Each row is a point. Before rounding, the points of a table are all equally far from one centre. They may lie mostly on one side of it. Where is the centre, to within rounding?
(in the rows, 128 means zero)

Points (9 x 3):
[[183 103 172]
 [146 162 172]
 [123  74 165]
 [195 126 155]
 [191 131 161]
 [196 109 123]
 [163  78 169]
 [191 107 161]
 [186 123 102]]
Centre: [142 119 137]

Points (13 x 9):
[[ 92 134 197 121 212 112 146 185 154]
 [ 84 137 175 104 189 122 114 196 112]
 [ 48 106 173 126 154 117 179 151 111]
 [168  80 182  89 152 104 159 170 143]
 [ 83 103 174 158 184  74 138 166 123]
 [122 123 180 173 189  95 136 188 122]
 [ 68 115 167 117 188  94 119 171 102]
 [ 69  92 154 117 145 102 142 208 125]
 [ 86 107 159 132 153  99 175 212 120]
 [ 87 122 118 179 182 100 159 176 100]
 [ 99  86 200 153 196 123 125 182 126]
 [ 93 102 176  91 156 115 165 215 146]
 [ 90 112 196 135 170 107 163 201 125]]
Centre: [117 114 136 126 164 138 144 145 148]

Points (26 x 20):
[[112 127 203  90 175 112 145 177 116  89 210 102 100 108  91 141 120 136
   90 163]
 [137 104 216 144 159 150 166 150 149 107 195  88 117 143  71 126 128 147
   96 178]
 [100 111 181 154 143 122 124 212 106 151 181  73 105  80  59 161 144 133
  148 181]
 [103 124 196 118 173 160 129 213 121 111 199  56  95 116 128 111 121 150
  141 174]
 [145 125 205 110 206  99 161 174 116 155 213 105 115 140  57 119  91 191
  102 150]
 [137 115 175 160 163 141 136 160 155  99 227  61 135 136  95 154 117 132
  145 163]
 [134 101 212  85 184 137 131 176 134 112 209  77 120 136 104 120 122 132
  133 191]
 [120 122 179 146 164 154 140 179 133 129 214  58 104 157  57 115 118 144
  107 113]
 [114 119 218 110 154  95 158 175 104 134 240  97 107 145  67 134 119 146
  134 175]
 [111 104 194 134 153 123 166 150 151  94 242  80 135 105  83 145 149 155
  138 164]
 [146 126 188 116 163 112 173 211 119 126 211  41 104 139  74 133 109 123
  140 140]
 [122 143 188  95 191 142 163 193 137 110 206  88 114 133  94 102 123 125
  173 174]
 [131  98 183 130 159 169 153 198 128 119 190 124 119 119  88 166 147 203
  112 183]
 [153 104 199  80 157  82 158 201 161 130 166 101  99 127  76 166 137 123
  102 170]
 [103  85 185  99 188 132 157 177 110  71 160  62 140 137  94 134 120 181
  131 150]
 [100 123 178  94 126 113 139 209 111 153 229 112 134 126  96 133 106 162
   99 195]
 [139 138 149 119 169 165 120 207 128 126 223  70  97 126 101 140 171 154
  119 158]
 [110 124 207 126 158 102 163 170 127 101 210  42 128 150  66 150 148 178
  147 152]
 [175  88 187 117 160 102 161 199 130 112 216  73 124 121  58 128 112 176
  128 138]
 [138 105 200 134 174 168 135 173 103 131 223  71 131 106  90 146 134 170
  114 182]
 [119  94 203 135 150 122 168 222 131 135 221  50 113  99  90 116 142 185
  144 154]
 [104  90 165 138 183 116 149 205 102  94 221  80 106 119  98 149 137 161
  126 178]
 [130  89 163  95 166 137 154 184 108  86 154  72 127 156  72 124 132 126
  101 125]
 [155  86 146 131 114 108 113 185 108 110 239  82 114 137  90 126 114 150
  131 168]
 [136 108 203 112 185 116 167 163 158 138 207  42  58 161  96 173 120 153
  129 139]
 [147  99 162 136 164 132 151 186 124  91 208  63 114 137 116 184  96 124
  138 138]]
Centre: [124 118 154 122 148 106 150 144 127 163 159  95 109 118 119 129 129 167
 140 141]

Points (27 x 24):
[[170  78 186  97 102 164 120 230  81 145 108  83 128 135 170  79 126 158
  137 178 140 104 146  77]
 [194 109 156 123 117 120  97 214  78 143 164  42 130 139 130 105 123 121
  106 223 155 128 127  87]
 [146 113 208 122 113 168  83 189  59 173 141  73 111 139 149 104  74 152
  139 160 190  96 119  80]
 [157 102 193  91 106 145 110 219 102 150 131  87 130 138 125  64  96 164
  145 178 177  78 184  83]
 [192  93 174 107 100 162  95 160 103 163 107  49 139 134 132  97  96 119
  140 188 128  79 108  46]
 [139  91 148 113  97 125  59 222  79 199 131 115 151 132 168 103 129 124
  155 185 139  80 146 127]
 [147 116 132 126 101 127  84 237 108 163 104  59 142 121 152 106  65 136
  124 176 141 106 167  94]
 [126  94 172 106 127 199 105 220  85 151 147  57 141 125 170  80  72 147
  145 166 172  79 124 104]
 [144  89 173  93  87 124 125 236  64 164 117 106 131 146 118 124 123 148
  147 172 135 101 154  87]
 [118 111 179 113  93 160 127 200  69 160 143  84 147 117 138  80  75 119
  137 167 175  55 153  93]
 [183  50 175 113 123 164 107 217  74 166 107  80 162 146 142  91 108 138
  159 183 168  91 130 119]
 [162  88 159  67 100 150 120 197 108 102 149  38 139 148 180 101 114 100
  125 161 155  79 151 143]
 [170  92 174  83 118 151 102 197  45 154 141  78 143 121 169  99 106 100
  160 216 179 102 125 109]
 [172  88 134 117 120 155  90 229 119 193 108  70 140 110 168  74  91 129
  171 159 170 117 135 102]
 [160  58 154  98 141 153 136 212 137 118 178  97 118 119 131  99 123 100
  169 221 164  75 183  83]
 [134 126 137 117 144 182 105 227 106 168 148  77 146 138 132 100  90 108
  174 204 186  93 150  98]
 [144 107 197  83  89 153 120 177 103 188 102  81 111 124 188 126 109 129
  106 197 146 174 130 113]
 [160 115 134 143  79 152  82 198  83 126 107  85 130 123 179  90  70 125
  151 191 169  91 132  91]
 [169 115 202  87 105 157  57 203  94 165 134  81  97 158 151  82 116 107
  132 187 163  95 133  89]
 [185  79 181 121  96 164 118 197  94 160  85  98  78  84 190 128 128 112
  125 217 152  90 131 118]
 [163 119 174  92  76 154 105 228 111 165 114  69 105 101 144 101 134 142
  150 183 166  78 149  80]
 [210 104 172 161 105 154 128 183  49 155 175  63 123 129 140  92 108 100
  131 195 124 120 182 125]
 [136 110 132 119 112 168 121 198  51 165 128  83 180 139 144 115  85 144
  146 192 168  92 131 108]
 [150 105 165  86 163 137  81 200  85 139 109  93 109 123 207  88  96 124
  152 179 162  72 101  61]
 [181  91 135  94 120 178 101 221  74 170 126  93 113 133 145 122 102  99
  159 177 141 103 174  95]
 [148 106 158 147  80 126  83 187 103 180 150  82 110 142 190  62 102 115
  155 206 172  85 181 116]
 [141  95 185 112  81 127 113 208  85 189 150 119 136 152 184  92 117 148
  165 180 167  86 143  80]]
Centre: [145 107 174 129 149 123 120 154 127 141 146  94 109 112 141 111 105 142
 152 176 120 106 127 137]
